Each row is a point. Each copy is the shape, with its points in the same order, turned, moved and blurred by noise. Some copies are also mirrored. Which?

Shape (7 x 2)
array([[ 13,  30],
       [-84, -30],
       [  2,  -3],
       [ 11,   4],
       [ 27,  -4],
       [  0,  -8],
       [ 14,  27]])
Copy 1 (7 x 2)
array([[-29,   3],
       [ 45,  87],
       [  6,   9],
       [ -1,   4],
       [  5, -15],
       [ 12,   7],
       [-28,   2]])
Copy 1 is: mirrored
Copy 2 (7 x 2)
array([[-29,  18],
       [ -3, -95],
       [  1,   2],
       [ -5,   3],
       [ 13,  22],
       [  2,  -8],
       [-24,  18]])
Copy 2 is: only turned

Shape (8 x 3)
array([[ 46,  24, -25],
       [ -2,  37, -10],
       [ 54, -69, -19],
       [-21,  70,   9],
       [-20,  28,   0],
       [-64, -34,  22],
       [ 19, -26,  60],
       [-40, -56,  30]])
Copy 1 (8 x 3)
array([[ -7, -58,  -7],
       [-33, -26, -34],
       [ 64, -11,  36],
       [-75, -21, -50],
       [-38,  -1, -39],
       [-11,  67, -35],
       [-27,  29,  44],
       [  3,  71,  -8]])
Copy 1 is: mirrored
Copy 2 (8 x 3)
array([[ 21,  37,  67],
       [ 17,  46,  13],
       [  6, -47,  83],
       [ 14,  73, -14],
       [ 17,  28,  -6],
       [ -2, -38, -41],
       [-59, -10,  30],
       [-19, -56, -13]])
Copy 2 is: only turned

Shape (8 x 4)
array([[ 14,   3,  42,  -6],
       [-21,  -8,  28,  38],
       [  0, -10, -35,  -2],
       [-42,  29,  25,  34],
       [-12,  21,  25,  10],
       [ -8,  26, -37,  18],
       [-22, -49,  42, -57],
       [-26,   9, -84,   8]])
Copy 1 (8 x 4)
array([[-10, -23,  31,   5],
       [  1,   8,  -1,  45],
       [ -7, -16, -48, -26],
       [ 10,  44,  10,  16],
       [ -2,   8,  12,   8],
       [ 29,  13, -35, -20],
       [-92, -17,  15, -19],
       [  4,  19, -95, -35]])
Copy 1 is: only turned
Copy 2 (8 x 4)
array([[ -5, -16,  47, -10],
       [-55, -23,  19,  15],
       [ -1,  15, -24,   7],
       [-76, -20,   7, -22],
       [-30, -12,  28, -23],
       [-34,  28, -14, -17],
       [ 27, -79,  13,  16],
       [-24,  41, -79,   2]])
Copy 2 is: only turned

Shape (9 x 6)
array([[ 11, -23,  23,  -7, -11,  47],
       [-43, -26,  32,  44,   6, -23],
       [ -1,   2, -31,  49,  54,  35],
       [-26,  21,  15,  23, -43,   2],
       [ 22,  64,  -8, -27,  38, -55],
       [ 45,  -7,  32,   7, -38,  23],
       [-40,  23, -28, -15,  13,  -4],
       [ 43,   0, -22, -38, -40,  -9],
       [ 50,  51,   1, -27,  37, -44]])
Copy 1 (9 x 6)
array([[ 36, -30, -32,  35,  -1, -13],
       [-20, -26,  35,  -8, -42, -27],
       [-18,  18,  25,  64,  -8,  37],
       [ 44,  -5,  41,  -8,   5, -33],
       [ 23,  52,  -1, -59, -23,  58],
       [ 51,  13, -34,  18, -12, -44],
       [  6,  -8,  28, -23,  23,  35],
       [ 38,  28, -47, -23,  36, -15],
       [ 29,  60, -30, -45, -32,  53]])
Copy 1 is: mirrored
Copy 2 (9 x 6)
array([[ -4,  -3,  23,   2,  42,  30],
       [ -3,  10, -13,  36, -52,  37],
       [  0,  72, -36,  36,  49,  23],
       [-35,  17,  45,  25, -28,   4],
       [  8,  25,  -8,  23,  -9, -95],
       [ 27,   7,  70,   6,  26,  18],
       [-45,  33, -17,   7,  -9, -29],
       [ 10,   8,  47, -44,  13, -30],
       [ 35,  16,  14,  23,   6, -88]])
Copy 2 is: only turned
Copy 3 (9 x 6)
array([[ 34, -19,  28,   2,   7,  29],
       [-18, -13, -22,   0, -75,  -4],
       [-21,  16, -51,  13,  22,  32],
       [ 23,   5,   4, -54, -48,  24],
       [ 21,  93,   0, -11,   3, -45],
       [ 72, -20,  15, -13,  -7,  13],
       [-29,  37,  16, -37,   4,   6],
       [ 55,   0,  34, -50,  26, -35],
       [ 48,  85,   1,  -4,  10, -39]])
Copy 3 is: only turned

Shape (12 x 8)
array([[ 26, -49,  42, -32, -17, -27, -13,   8],
       [ 20,  -5,  56,  20,  10, -45,   7,  19],
       [-40,  37, -29,  16, -34,  37,  -8,  -4],
       [-18,  24,  34,  -8, -25, -24, -65,  -3],
       [-91,  37, -18,  22,  -7,  -6, -22, -13],
       [ 30, -25,  40,  14,  17, -37, -31, -24],
       [-41,  29,  13,  20, -28,  -2,   6,  -4],
       [ 45,   8,  18,  16,  18,  17,  54,  16],
       [ 19,  -4,  23,   5,  36,  22,  24,  33],
       [ -3,  10, -16,  53,  -4,  21,  35,  28],
       [ 12,  16,  11,  18,  13,  35,  63,  -3],
       [-15,  37, -28,  -8,   8, -44, -17,  -4]])
Copy 1 (12 x 8)
array([[-32, -30,  12,   5, -44,  34,  43, -19],
       [-12, -12,  46,  29, -52,  11,   6,  20],
       [  2,  33, -12, -34,  15, -25, -54, -42],
       [ 36,  -3, -10,  -4, -67,  -7,  -4, -43],
       [ 18,   1,  -6,   6,  -6, -69, -60, -57],
       [-11, -22, -17,  37, -56,  18,  14,  18],
       [ -1,  19,  19,   7, -11, -17, -46, -37],
       [-28,  30,  40,   5,  17,  19,   3,  46],
       [ -1,  -6,  33,  -3,  23,   6,  10,  36],
       [-29,  10,  29, -17,  17, -10, -57,  24],
       [-22,  40,  30,  19,  42,   7, -15,  24],
       [-13,  21,  -6,  -4, -38, -68,   1, -12]])
Copy 1 is: only turned
Copy 2 (12 x 8)
array([[-13, -37, -42, -13, -32, -20, -36, -17],
       [-34,  -5,   2,  25, -19,  -5, -49, -29],
       [ -6,  43,  17,   4, -10,   0,  58,  48],
       [ -6,   1,   9,   9, -84,  30,   5,  12],
       [ 12,  37,  40,  36, -31,  12,  19,  81],
       [-25, -39, -24,  51, -42,  -5, -19, -16],
       [-29,  22,  33,   8, -18,   4,   7,  41],
       [-43,   8, -20,  13,  53,  -7,  -1, -29],
       [-19,  35, -39,  22,  28,   2, -16, -18],
       [-23,  46,  19,  24,  37, -38,  21,  -2],
       [-52,  22, -10,  15,  57,  -2,  11,   6],
       [ 34, -11,  37,  27, -12,  30,   8,  17]])
Copy 2 is: mirrored
Copy 3 (12 x 8)
array([[-46, -22,  -8,   5,  14,  -8, -57, -49],
       [  5, -39,  36, -23,  13, -35, -36, -48],
       [ 15,  17, -11, -13, -90,  25,   5,   3],
       [-35, -16,  27, -17, -76, -20, -59, -31],
       [-17,  22,  57, -20, -95,  22,  12,  -9],
       [-29, -30,  28,   9,   5, -41, -56, -10],
       [ 14,   9,  24, -10, -62,  -5,  -3, -36],
       [ 38, -44, -26,  -9,  17, -13,   9, -12],
       [ 12, -66,  -7, -21,   6,  16,  -7,  -9],
       [ 52,  -4,  -1, -29, -16,  18,   2,   3],
       [ 43, -35, -17,   9, -10,   3,  34, -12],
       [-38,   6,  17, -46, -50, -30,   9,   0]])
Copy 3 is: mirrored
Copy 4 (12 x 8)
array([[ 32, -43,   5, -40, -12, -22,   5, -27],
       [-10, -26, -27,   9,  -2, -39,  24, -32],
       [ 17,  49,  -6,  27,  13,  49, -39,  32],
       [ -4,   3,   9,   4, -19, -37, -56,  14],
       [-28,  43, -38,   8,  30,  15, -55,  61],
       [-19, -35, -16, -18,  -4, -21, -24, -54],
       [  2,  42, -19,  15,  19,   3, -16,  20],
       [ -2,  -8,  -3,  35,  11,  36,  56, -41],
       [-14, -20, -12,  17, -15,  36,  43, -15],
       [ 15,  13, -46,  50,  15,  47,  15,  -7],
       [ -9,  27,  -6,  22,  19,  52,  48, -25],
       [-18, -22,   7,  26,  47,   2, -37,  25]])
Copy 4 is: only turned

Shape (12 x 9)
array([[ 31, -78,  29, -21,   1,  56,  30,   8, -40],
       [ 17,   4, -29, -22, -15,  -1, -18,  36,  33],
       [ 32, -22,  30,  12,  34,   5, -11, -35, -50],
       [-13, -15,  15,  20, -55, -25, -35,  28, -22],
       [ 11,  43, -22, -26,  31, -25,  43,   0,  27],
       [-15,  15, -53,  27, -55,  19,   6,  34,  -9],
       [-28,  13, -15,   4,   8, -26, -18, -52,   6],
       [ -5,  53,  25, -28,  28,  -6, -51,  22,  22],
       [ -2,  -4,  -2,  56, -16,   2, -16, -21,  51],
       [ 37,  -7,   1, -22,  20, -15,   3, -46, -19],
       [-22,  -2, -39,  22,  25, -15,  -9,  30, -36],
       [  8,   7,  10, -35,  -7,   2,  -9,  46,  11]])
Copy 1 (12 x 9)
array([[-51, -57,  31, -47,  12, -16, -31,   8, -25],
       [ 26, -60, -20,  37, -26, -14,  31,  -5, -14],
       [-44,  -1,  45,  10,  22,  -1,  12,  28,  34],
       [ 52,  -1,  -5, -24,   6, -11,  23, -28,  15],
       [  3, -31, -30,  83, -37, -18, -18,  42,  13],
       [ 19, -20, -88,  -5,   6, -19,  22, -18, -10],
       [ 20,  18, -12,  49,  11,  42,  16,  45,   9],
       [ 23,  -1,  24,  95, -13, -21,  25, -21, -10],
       [  7,  20, -28,   7, -49,  22,  48,  21, -17],
       [-16, -27,  23,  33,  11,  -1,   8,  59,  31],
       [-11, -20, -41,  30,  10,  20,  -1, -31,  40],
       [ 18, -41,   4,  38, -17, -30,  -2, -21, -14]])
Copy 1 is: only turned
Copy 2 (12 x 9)
array([[-22, -59,  21,  56,   1,  59,   2, -25,  51],
       [  9,  11,  37,  -9,  16,  -7,   8,  36, -10],
       [ -1, -40, -56,  26,  16,  15, -18, -38,  16],
       [ 44,  38,  -4,   8, -19,  50, -32,  14,   7],
       [ -7,  17,  -8, -13,  11, -47,  68,  -5,   3],
       [-29,  74,  31,  -5,  -4,  34, -12,   8,  -7],
       [ 15,  11, -34,  -2, -13,   0,  18, -30, -57],
       [ 56,  16,   5,  24,  28, -62,  -9,   1, -15],
       [ 12,   7,  17, -50, -24,   8, -22, -40, -31],
       [  2, -33, -45,   5,  30,  13,  30, -19,  -8],
       [-27,  30, -32,  22, -29, -11, -17,  20,  -1],
       [ 26,  13,  29,  22,  13,  -7,  11,  21,  20]])
Copy 2 is: only turned
Copy 3 (12 x 9)
array([[-15, -32, -15,  49, -32, -28, -66, -34,  49],
       [ -7,  -7,   5, -44,  17, -33,   6,  30,  10],
       [  4,  10,  -4,  63,  -5,  46, -31,   6,  25],
       [-18,   3, -35,  21,  -3, -24,  65,  13,  39],
       [ -7,  -2,  -4, -23,  51,   1, -25,  14, -61],
       [ 49, -16,  -6,  -2,  16, -58,  50,  -2,  -1],
       [ 20,  35, -29,  26,   7,  13,   6,  53, -32],
       [-34,  67,  12, -38,   8,  13,  14,  15,  -7],
       [ 24, -18, -23, -12, -46,  15,  33,  36, -27],
       [  5,   4, -23,  23,  25,  37, -43,  31,   9],
       [  4,   7,  34,  49,  26, -25,  27,  20, -11],
       [-33,  10,  -3, -26,  15, -28,   2,  -2,  17]])
Copy 3 is: only turned
Copy 4 (12 x 9)
array([[ 18, -64, -14,  94,  -2,  16,   0,  46,  33],
       [ 48,   8,   1,   0,  42,  12, -16, -13, -18],
       [ -3,  21, -22,  47, -27,  -7,   1,  61,  45],
       [-10,  30, -35,  48,  28,   5,  14, -42,  17],
       [ 29, -24,  22, -64,  10, -18,  -9,  20,  21],
       [ 13,  -2,  -8,  -1,   4,  61,  23, -54, -16],
       [-26,  40,   8, -21,  27,  -4,  40,  36,  15],
       [-11,  28, -21, -18,  37, -31, -58,  14, -25],
       [ -1,  41,  54,  23,  10,  -7,  35,  -8, -22],
       [ 20,   5, -19,   2,   0, -19,  20,  63,  43],
       [ -9,  25,  -2,  -4,   5,  59, -22,   0,  45],
       [ 25, -16, -18,   8,  33,  -4, -36, -10,  -2]])
Copy 4 is: only turned

Shape (15 x 11)
array([[-10, -17,   1,  13, -12,   2,   7,  16,  13,  -3,   9],
       [-32,  36,  20,   5, -19,  37,   7, -17,  17, -25,  17],
       [-36,  -5,  10,  33,  13,   8,  10, -13,  13,  13,   8],
       [ 61,  21, -26,   8, -33,   9, -46,  27, -41, -37,  36],
       [  0,  29, -50, -13,   2, -29, -27, -24,  20,  19,  36],
       [-10,  -7, -23,   2,  36,  -4,  26,   7,  -2, -14,  -6],
       [-16,  25,  12,  24,  13,  -2,  30,  -1,  42,  -3, -19],
       [  6,   6, -43,  -1,   0, -14, -66,  -2,  23, -29,  43],
       [-17,  -1,  18,  12,   6, -26,   7, -30,  -1,  -6, -19],
       [-23,  17,   1,   5, -13,  32, -15, -27,  24, -11, -17],
       [-17,  20,   0,  26,  19,   6, -12,   1,  14,   6,  -9],
       [ 13,  -8, -34,   7, -18, -22,   4,  43, -23,  -8, -18],
       [ 17, -23, -22,  15,  14,   2,  26,   5,   2,  15, -22],
       [ 19,   9, -29, -42,  26, -27, -55,  -8,  49,  13,  50],
       [  7, -10, -21,  28,   5, -13,  23, -10,  22, -10,  -4]])
Copy 1 (15 x 11)
array([[ 18, -15,   2,  -7,  14,   2,  18,  -5,  -9,  -7,  11],
       [-15, -35, -27, -18, -11, -46,  42,  -2,   0, -38,  33],
       [ -3, -43, -26,  15,   0, -16, -15,  -5, -17,  -3,  13],
       [  1,  -8,  71,  32,  16,   5,  95, -10, -18, -18,  33],
       [-28, -52,  63,   0, -23,  -9,  14,  -6,  20,  31,  -1],
       [-12,  -1,   3,  13,  -2,  15, -18,  -4,  17,   7,  42],
       [  9,  -3, -25,  -6, -37, -20,  -3, -27,   8,   7,  16],
       [-11, -39,  90,   1,  -8, -22,  26, -12, -24,   1,  23],
       [-39,  -1, -13,  12,   0,  -8, -12, -22,   0,  -9,  -4],
       [  2, -22,   0,   3, -10, -61,   9,   2,   1, -32,  13],
       [ -7, -18,  -5,  20, -24, -18,  -3,  -7, -12,   1,  16],
       [ 23,  15,  35,  30,  -2,  42,  26,  -9,   8, -21,   3],
       [ 18,  14,   1,  37,  21,   7, -10, -16,  15,  17,   8],
       [-22, -26,  84, -25, -15, -34,  12,  13, -12,  59,   5],
       [ 11, -13,  10,   7,   2,   4,   4, -42,  13,  12,  16]])
Copy 1 is: only turned
Copy 2 (15 x 11)
array([[ 12,  10,   7,  -3, -21,  23,   7,   6,  -1, -26,  -6],
       [ -9, -10,  14,  48, -20,  -4, -14,  -1, -46, -29,  -8],
       [  1,   5,  17,  -1,   1,  13, -22,   0,  -6, -65,  -6],
       [ 77,  21,  -1,  43,  16,   9,  68,  -5, -43,  19, -35],
       [ 44,  42,  42,   9,  17, -34,   0, -40,   1, -10,   9],
       [ 22,   0,  -7, -31,   0, -18,   0,  15,  -7, -39,  10],
       [-14,  14,   6,  17,   2, -19, -24,  38,  13, -36,   5],
       [ 78,  40,  59,  15, -10, -10,  13,  -7, -38,  -1,  -1],
       [  3,  -9,  23, -14,  25,   8, -33,  16,   2, -18, -16],
       [ -1, -20,  36,  37,   2,  -3,  -6,   9, -28, -31,  20],
       [ 13,  17,  24,  10,  21,  -9,  -4,  24, -13, -54,  -3],
       [ 27,   0,   3, -18,   8,  -4,  57,  23,  14,  -7, -12],
       [ 23,   1, -14, -15,  20,   9,  18,  12,  23, -33,  24],
       [ 44,  80,  52,  -4,   7, -11,  -3, -27, -34,  17,  43],
       [ 38,   3,   0,   1,  -3,  -3, -15,  16,  22, -30,   5]])
Copy 2 is: only turned
Copy 3 (15 x 11)
array([[ -1,  -9,  23,  -9,   6,   6,  27,  15,  25,   4,   9],
       [ 48, -32,   9,   4, -24,  10,  24, -20,   9,  -8,  36],
       [  8,   5,   5,  28,   4,  31,  31,   7,   9,  11,  33],
       [ 35, -23,   0, -45,  50, -51,  16,  13,  31, -78,  -7],
       [-14, -28,  -1,  36,  18, -42,  13,  24, -24, -43,  47],
       [ -5,   7,  10,  18,  41, -25,  22, -10,  20,  28,  23],
       [ 19, -22,  27,  41,   1,  12,  -6,  -5,  23,  21,  15],
       [  4, -56,  12, -15,  49, -29,  26,  35,  -5, -47,  57],
       [ 19,  11,  12,  15,  27,  21,   0,   7, -24,   6,  16],
       [ 33,  -9,  26,   3, -17,   5,  -4,  -6,   2,   2,  56],
       [ 23,  -6,   2,  28,  18,   8,   6,  23,  20,   5,  36],
       [ 11,  14,  31, -11,  29, -45,  12,  32,  22,  -3, -19],
       [-22,  33,  15,  19,  26,  -8,   1,   4,  26,   4,  12],
       [-39, -69, -26,   1,  37, -32,  -9,  32, -11, -31,  52],
       [ -8,   3,  42,  24,  29,   7,   7,   0,  20,  -4,  18]])
Copy 3 is: only turned
Copy 4 (15 x 11)
array([[  0, -14,   6,   1,   2,  -2,  30,  -6,  15,   6,  23],
       [-25, -32,  17,  29, -33,  29,  47, -15, -29, -10,  40],
       [-25, -26,  26,  19, -11,   6,  14,  -3,  19, -17,   6],
       [  8, -22, -62,  14,  44, -29,  11, -61, -53,   0,  61],
       [ -5, -55,  -9, -22, -27, -36,   1, -55, -31,  -7, -15],
       [ -7, -33,   6,  -9,  11,  21, -12,   2,   3,  27,   1],
       [  6, -24,  41,  31, -10,  16,  30,  -1,  -1,  22, -12],
       [ 22, -76, -16, -19,   4, -15,  14, -67, -19, -20,  29],
       [ -5,  -3,  -2,  14,  -5,  29,  23, -20,   9,  -7, -29],
       [  6, -12,  32,  18, -32,  27,  19, -38, -20, -21,  24],
       [  2, -27,  18,  34, -10,   5,  -1, -19,   4,  -2,   8],
       [  9,   5, -27,  -4,  19, -12,  -2, -35,  12,  47,  26],
       [  6,   8,  18, -12,  20, -11, -10,   1,   2,  14,   3],
       [ 44, -85, -19, -31, -25, -42,   0, -25, -30, -30,  -5],
       [  0, -12,  29, -13,  21,   2,  25, -19,  -2,  13,  -7]])
Copy 4 is: mirrored

Shape (18 x 12)
array([[ 35,  -1,   3,  23,  -8,  27, -26,  44, -54,   5, -15, -23],
       [ 11,   2,   3, -20, -11, -17,  38,  37,  -2, -14,  66, -20],
       [-19, -11,   0, -35, -17,  35,  14,  39,  43, -14,  43,  21],
       [-40,  -8,  20,   5, -27, -33,  -6,  21, -63,  13, -14, -31],
       [  3,  -3, -16,  -5, -35,  30, -21,  49, -45,  13, -33, -19],
       [-63,  24,  28, -43,  24,  48,  25,  -3, -11,  -7,  29,   9],
       [ 57,  -4,  52, -48,  15,   0,  15, -12, -12, -46, -13, -29],
       [ -6, -19, -30,   1,  13, -40, -80, -10,  -9, -30,   2,  38],
       [  9, -55,  56,   0,  57,  -8,  23,  21,  -1,  -7, -11,   1],
       [-61, -18,   3,  88,  10, -36, -19, -13, -20,  -8,  18,  30],
       [ 14, -38, -37,   7,  27,   2, -10, -59,  14,   8,  -9, -19],
       [ -7,  82, -40,  37, -10,  -7,  15,  24,  10, -49,  -5,  45],
       [-14,  14,   2,   3,  88, -28,  16, -31, -31,  38,  45, -21],
       [ 17, -47, -23,  -6, -17,  -2,  37,  29,  46,  30, -20, -20],
       [ -4,  24, -39,  70,   6, -24, -39,  19,   1, -17,  24, -19],
       [ 30,   8,  17,  31, -50, -25,  41,  23,  -8,  23,  17,  26],
       [ -6, -52, -53, -47,   5,  18, -24, -17,  -6, -23,  46,  -5],
       [-32,  27,  43,   0,   9,  16, -20, -14, -14,  10,  26,  19]])
Copy 1 (18 x 12)
array([[ 14, -23,  -2,   8,   5, -13,  63, -49,  43,  15,  10,  -4],
       [ 84, -32,   7, -17,  39,  -2, -19,   8,  24,  -3,   6, -10],
       [ 46, -17,  -2,  25,  20,  -5, -70, -35, -12,  -9,  21,  18],
       [-18, -45,  35, -15,  19, -32,  12,   4,  81, -15, -13, -12],
       [-11, -48,  11,  31,  -1, -13,  30, -42,  54,  16,  35,   2],
       [ 25, -58,  -1,  19, -33,  -5, -49,   0,  -2, -59, -29,  29],
       [ 56,   3,   8,  -8, -52,  15,   8, -23,  27, -26,  -3, -73],
       [-38,  23, -48,  37,  50, -26,  -5, -11,  20,  -8, -33, -37],
       [  8,  25,  -2, -64, -13,  19, -13, -42,  20, -44,  -4,  -7],
       [-36,  13, -22, -31,  43, -92,   3,  30,  26, -17, -33,  24],
       [-11,  28, -45,  -4, -24,  13, -14,  38,  11,  39, -16, -13],
       [  7, -67, -30,  11,  37, -74,  13,   9, -54,  -9,  29, -40],
       [  6, -28, -19, -50,   7,  32,  18,  51,   1, -22, -70,  13],
       [  4,  -3,  20, -30,  11,  21, -34, -14,  12,  47,  54,  -5],
       [  8, -24, -38, -15,  58, -63,  17,  -4,   0,  47, -36, -13],
       [ 30, -10,  52, -12,  40, -37,  24,  15,   1,  -4,  44,   0],
       [ 26,  -5, -60,  50,  13,  26, -45,  11,  45,  11,  -9,  -2],
       [ 12, -19,  19,  23, -10, -32,   0,  -5,  -7, -45, -50,  17]])
Copy 1 is: only turned
Copy 2 (18 x 12)
array([[ 38,  -7,  21,  28, -40,   4, -15,  17,   8, -44,   2, -33],
       [ 23,  30, -15,  65,  -8,  -1,  14, -36, -14,  45,  27, -20],
       [  6,   5, -52,  57,  15,  50,  24, -48,  -3,  12, -15, -13],
       [ 36,  29,  44,  -1, -73,   4,  27, -27, -10, -11,   4,  17],
       [ 39,   3,  -4,   9, -65,  29,  -4,   9,  -5, -37, -15, -28],
       [-10, -44, -20,  20, -15,  31,  81, -62,   5,   9,  19,  -5],
       [ 34, -35,  12,  55,  14, -45,  44,  12, -55,   5, -18,  -1],
       [-46,  28,  21,  -1,   6, -13, -29, -50, -37, -55, -28,   3],
       [  6, -11,  -5,  73,  -5, -44,  39,  -9,  17, -31,  -7,  55],
       [-46,  30,  69,   5, -27,   2,  -6, -69,  58,  -8, -11,  25],
       [-58,  15,  -4,  -9,  12, -21,  11,  35,   1,   0, -12,  11],
       [-26, -50,  12,  24, -37,  15, -58, -71,   1,  43, -36, -41],
       [-38, -11,   3,   3, -11, -50,  30, -25,  15,  14,  85,  28],
       [ 11,  32, -57,  41, -19,  12,  -9,  28,  15,  27, -31,  32],
       [-38,  16,  53,  29, -23,  22, -63, -19,  10,   6,  15, -12],
       [ 59,  21,   2,  22, -10, -18, -26, -37,  40,  43, -24,  -9],
       [-49,  49, -29,  21,  11,   6,  39,  -9, -36, -22,  -3, -39],
       [ 10, -30,  24,  -1,  14,  18,  34, -59,  11,  -8,  17,   6]])
Copy 2 is: only turned
Copy 3 (18 x 12)
array([[-12, -47,  10,  62,  -4, -42,  16,  -7, -37,   8, -12,   2],
       [-35,   2,  30, -35, -13,   9,  23,  -1, -19,  -4, -50,  14],
       [-39,  32,  20,  11, -45,  32,  40, -30,  18,   8, -26,  33],
       [ 21,  -3, -16,  15,  25, -34,  -8,  -1,   0,  36, -41, -31],
       [-19, -20,  10,  83,   2, -21,   7, -13, -11,  13, -29, -18],
       [-11,  46, -34,   1, -43,  16,  64,  24,   1,  30,   6,  -8],
       [ 23,   3,   7,  18,  21,  33,  42,   4, -95,  15, -24,  47],
       [ 40,  24,  30,  28,  40, -38,  11,  -5,  38, -23,  21,  55],
       [ 14, -14,   3, -20,  19,  17,  36, -48, -48,  45,  34,  11],
       [ 32, -22, -17, -39,  -1, -42, -35,   1,  60,  19,  34,  11],
       [ 67, -21,  25,  17,  -1,  38,  17,  -8,  -3, -45,  27,  -1],
       [-70,  17, -32,  22,  -1,  -8, -46,  36,   2, -46,  21,  53],
       [ 28,  10,   3, -61,  -8, -23,  46,  16, -31, -33,  32, -49],
       [-10, -11,  29,  21,  -6,  53,  -5, -71, -10, -21, -21, -14],
       [ -5, -47, -14,  -7,   5, -46,  -7,   0,  35, -57,  -7,  25],
       [-17,  -3,  25,  -5, -37, -12, -63, -20, -35,  11, -31,  13],
       [ 25,  11,  62,  22,   1,  26,  60,  13,  39, -15, -16,  19],
       [ 21,  34, -28,  -3, -44, -27,  25,   8,  -7,  20,  10,  13]])
Copy 3 is: mirrored
